Each point is reached from the start by the listed moves, each made 0, 1 or 2 times, or once backwards (-1), plus a little noise. Say if it took an odd or an even number of moves. Then give how often each move was made.

Moves:
(1): [-17,0,9,-6]
(2): [-22,-13,35,-5]
(3): [14,6,0,-2]
Start: [10,-5,1,-21]
Points:
[17,-6,36,-30] => odd (0, 1, 2)
[-17,-7,54,-42] => odd (2, 1, 2)
[-60,-24,55,-34] => even (2, 1, -1)
[8,1,11,-29] => even (1, 0, 1)

Moves:
(1): [2,2,3,9,-4,7,2,-4,18,5,3,-10]
(2): [-8,0,-6,1,-2,6,-2,5,2,-2,-7,4]
(3): [-8,-2,7,0,-2,12,2,2,1,8,5,1]
(4): [0,-10,5,0,-2,-6,11,-8,0,6,-5,-9]
(5): [3,-2,3,-7,-12,-12,6,0,1,4,1,-1]
(6): [-3,4,-6,-5,-1,8,-3,17,-6,-10,1,-3]
(7): [-2,-2,-2,-1,-1,-9,-12,7,6,1,6,-12]
(8): [8,-6,3,-7,8,1,-9,-5,4,-14,23,3]
(9): [3,-4,-6,4,-8,-5,-2,-3,1,4,7,0]
(10): [6,-4,7,6,-4,7,-1,-10,-1,-4,0,-3]
(11): [1,0,-14,-5,4,0,3,-12,-1,9,-2,-6]
Start: [6,-5,-2,5,-3,-2,5,-2,2,5,2,5]
Points:
[31,-29,-3,-6,-33,-59,-8,-12,38,8,40,-39] => odd (1, 0, -1, 1, 2, 0, 2, 1, 1, 0, 0)
[12,6,16,20,-15,-12,-13,28,18,-7,-7,-38] => even (1, -1, -1, 0, 0, 1, 2, -1, -1, 1, -1)
[17,-36,-38,-21,-25,-42,30,-43,11,21,1,-18] => odd (0, 2, -1, 2, 2, 0, 0, 1, 1, 0, 2)
[33,-2,15,27,-28,-9,10,-25,21,0,8,20] => odd (1, 0, -1, -1, 1, -1, -1, 0, 1, 1, -1)
[6,-38,8,11,-60,-36,23,-30,-1,43,-11,-11] => odd (-1, 1, 1, 1, 2, -1, 1, -1, 2, 2, 0)
[42,-25,-35,3,-28,-23,-24,-33,30,2,48,-51] => odd (1, 0, -1, 0, 1, 1, 2, 1, 2, 2, 2)
[10,-27,2,-7,-47,-37,43,8,-3,18,6,3] => even (0, 0, 0, 2, 2, 1, -1, 0, 2, -1, -1)
